Each row of a before or after table is a point. One or more steps were done to the points. Then noise was added and the rows were shuffled. The steps act on columns, c1 being the first. Name the steps. A step turns or swaps two columns, mirrors them in a line or flattens them onto one, adds a multiple of one to another, or multiplies or shifts one. Angles are multiples of 10 degrees, from the lower column toward the higher: turns from -170 to 170, lines from 10 to 170 but not 90. Use the fewest steps. Two steps may share a column if one is a turn and the other turns, adds or multiplies; they go together, in the order done. Otherwise the lowest column goes first.

Before (12 x 2):
[-2.1 2.8]
[-5.8 1.0]
[3.6 4.2]
[-5.8 7.4]
[-8.1 2.0]
[1.5 5.1]
[1.7 -3.8]
[-8.7 1.4]
[2.9 0.7]
[-3.3 -1.9]
[-6.5 5.4]
[5.4 -0.5]
After (12 x 2):
[-3.7 -0.9]
[3.0 0.2]
[1.7 1.9]
[1.9 -1.4]
[-6.4 1.3]
[-9.0 0.2]
[4.1 2.3]
[-8.4 0.6]
[-5.5 3.1]
[-2.4 1.0]
[-5.5 0.4]
[5.3 0.6]
Steps: multiply c2 by 0.4

Before (11 x 6):
[0.4 -4.4 0.5 -4.8 -4.4 6.2]
[3.8 -0.4 5.7 3.4 -7.3 0.6]
[4.8 5.6 3.7 0.6 7.0 -1.1]
[-8.7 0.0 6.2 0.2 -1.3 1.0]
[4.0 2.2 -5.2 1.0 1.0 -3.8]
[-2.3 3.7 -3.9 -3.3 1.3 -2.8]
[-2.9 -3.6 -2.5 -12.1 -4.1 -2.1]
[5.4 -2.6 -2.2 -2.1 3.1 2.6]
[1.8 2.0 -0.4 -5.2 0.7 0.0]
[5.4 1.4 -2.5 -1.1 3.5 -1.1]
[-7.1 12.0 -2.1 0.3 -1.9 4.4]
After (11 x 6):
[-3.3 0.2 4.7 4.3 -1.9 1.1]
[-0.1 -4.4 3.4 -3.4 -7.1 6.3]
[1.5 5.8 2.4 2.5 11.4 -1.5]
[-2.5 12.0 -1.9 -1.0 -2.7 4.3]
[1.9 1.9 -4.5 -2.7 1.5 -3.7]
[-1.2 -3.3 6.0 -11.4 -6.6 -2.0]
[0.7 1.8 3.1 -3.7 1.0 0.0]
[2.3 -2.6 -0.5 -3.4 5.0 2.7]
[-0.8 3.6 -0.8 -5.1 2.0 -2.8]
[1.7 -0.1 2.4 6.3 -11.4 0.5]
[2.0 1.6 -1.0 -2.4 5.7 -1.7]
Steps: multiply c1 by 0.4; turn c3 and c4 by 40 degrees; multiply c5 by 1.6

Before (11 x 11):
[-4.1 5.7 -3.7 -3.5 5.7 2.0 -0.1 0.1 2.2 0.1 -3.7]
[6.9 0.2 -0.5 -1.6 7.4 -2.5 3.6 2.8 -4.3 1.8 -2.0]
[0.4 1.0 -1.2 -2.8 0.9 0.6 -7.4 2.4 3.5 6.3 -3.3]
[-4.6 6.7 -5.3 8.2 4.5 -10.5 4.1 -1.6 -1.7 -5.9 3.9]
[-6.6 4.3 8.0 -1.7 3.7 -8.8 -5.6 3.9 1.3 -1.9 -3.2]
[0.3 -3.6 -0.7 9.4 2.8 2.6 3.6 -8.5 -0.3 -0.1 1.5]
[3.0 7.3 7.4 2.5 -3.5 -3.9 2.0 0.4 1.2 2.2 -5.3]
[-2.3 8.1 3.1 4.7 -0.7 2.4 -2.9 -1.7 -4.2 -1.8 -3.2]
[-2.4 0.5 -1.2 -4.7 8.6 -7.6 -9.1 -4.8 4.2 2.5 4.3]
[-5.0 -0.7 -1.0 1.1 -0.8 -7.5 3.4 -6.6 -1.3 5.0 -1.4]
[0.5 -3.0 5.4 -1.6 -4.0 -0.7 -5.3 -5.5 1.6 -0.6 -6.8]
After (11 x 11):
[-4.7 8.9 1.5 -4.6 8.5 -5.4 -14.7 -2.2 3.4 2.4 4.5]
[2.8 7.5 -1.1 -1.6 7.1 -1.7 5.9 7.2 -3.9 2.2 -2.2]
[0.2 11.3 0.1 -3.5 5.9 1.5 0.0 -4.2 0.7 0.0 -3.7]
[-5.5 -6.9 1.3 -1.4 -4.5 -0.9 -8.7 0.5 3.1 -0.6 -6.9]
[-8.6 -0.9 -0.5 9.2 2.5 1.7 6.1 -0.1 -0.7 -0.1 1.4]
[-6.4 -1.7 -1.1 0.8 -0.9 -5.1 5.3 -4.7 -1.0 5.0 -1.5]
[-1.5 7.6 -0.8 4.6 -0.7 1.7 -4.6 -2.2 -2.4 -1.6 -3.1]
[4.2 7.9 1.4 -1.6 3.8 -6.1 -8.9 -6.4 3.8 -1.6 -3.3]
[0.5 3.8 1.4 2.8 -3.8 -2.8 3.2 2.7 3.5 2.1 -5.1]
[-1.9 11.0 -1.2 8.2 4.7 -7.2 6.5 -4.8 -3.2 -5.7 3.7]
[2.6 2.4 0.9 -3.1 1.0 0.3 -12.0 0.8 2.7 6.5 -2.9]
Steps: swap c1 and c8; add 1 times c5 to c2; flatten c3 and c9 onto the line at 70 degrees; multiply c6 by 0.7; multiply c7 by 1.6
